Rows are points. Each copy is the shape, with its points in the same order, stretched, turned, moved and blurred by noise. Is it also mirrored, or only turned?

Shape, 7 rows:
[[-1.12  0.41  0.89]
 [-0.74  2.06  1.65]
 [ 3.60  4.01 -1.42]
 [-0.11 -1.67  1.12]
 [ 0.31 -0.99 -2.17]
 [ 0.20  2.09  3.08]
 [ 1.01  0.72 -1.61]]
Copy 1, 7 rows:
[[-1.30  0.67  0.70]
 [-1.49  2.25  1.25]
 [ 3.18  5.21  1.17]
 [-0.04 -1.62  0.90]
 [ 2.12 -0.42 -0.93]
 [-1.78  2.43  2.93]
 [ 1.91  1.60 -0.23]]
Copy 1 is: only turned
Copy 2, 7 rows:
[[ 1.34 -1.55  0.56]
 [ 2.36 -1.97 -0.96]
 [ 0.63  1.86 -5.08]
 [ 1.45  0.44  1.32]
 [-1.78  0.70 -0.52]
 [ 4.20 -1.05 -0.65]
 [-0.76  0.64 -1.82]]
Copy 2 is: mirrored
Copy 3:
[[ 1.52 -0.31 -0.05]
 [ 2.13  0.60  1.52]
 [-1.84  3.50  3.80]
 [-0.01 -1.90 -0.61]
 [-1.12  0.25 -1.81]
 [ 1.71 -0.10  2.79]
 [-0.67  1.30  0.00]]
Copy 3 is: mirrored
Copy 4, 7 rows:
[[ 0.24  0.54  1.24]
 [ 1.31  2.26  0.30]
 [-0.70  3.04 -4.19]
 [ 0.24 -1.67  0.42]
 [-1.41 -1.24 -0.14]
 [ 1.85  1.78 -0.35]
 [-1.38  0.00 -1.21]]
Copy 4 is: only turned

Shape (7 x 4):
[[ 0.49  1.67 -2.02 -1.50]
 [-2.04 -1.00  0.19 -2.72]
 [ 0.54  1.52 -3.19  2.13]
 [-0.93  2.50 -1.09  0.48]
 [ 2.84 -0.57 -0.43 -2.54]
 [-0.52  1.82 -1.99 -0.13]
 [-2.38  0.27  1.25 -1.70]]
Copy 1, 7 rows:
[[-0.09  2.61  0.91 -1.14]
 [-1.19 -0.04 -1.15 -1.99]
 [ 0.14  2.17  3.78 -1.59]
 [-1.03  1.75  2.08  0.09]
 [ 2.77  2.45 -1.11 -1.55]
 [-0.76  2.02  1.95 -0.77]
 [-1.09 -0.31 -0.81 -0.60]]
Copy 1 is: mirrored
Copy 2:
[[ 0.45  0.60 -0.47 -2.26]
 [-2.45 -2.27 -1.68  0.70]
 [ 0.36  4.34 -0.36 -1.78]
 [-0.60  1.02  1.41 -1.50]
 [ 3.09 -1.38 -2.21 -0.46]
 [-0.33  1.37 -0.07 -1.93]
 [-2.36 -2.20  0.18  1.14]]
Copy 2 is: only turned
Copy 3:
[[-0.12  0.63 -3.43 -1.26]
 [-0.40  1.84  0.98 -2.73]
 [-1.24  1.29 -4.53  1.80]
 [ 0.67  1.92 -2.93  0.41]
 [-0.79 -2.77 -1.69 -1.35]
 [-0.14  1.80 -3.31 -0.26]
 [ 0.88  1.96  1.12 -1.52]]
Copy 3 is: only turned
Copy 4:
[[ 0.82 -1.76 -3.31 -0.05]
 [-1.30  0.68 -2.41 -3.94]
 [-0.09 -4.40  0.11  1.40]
 [-1.46 -1.40 -1.49  1.04]
 [ 4.39 -0.02 -1.68 -0.71]
 [-0.68 -1.90 -2.00  0.12]
 [-2.30  1.82 -2.42 -2.16]]
Copy 4 is: only turned
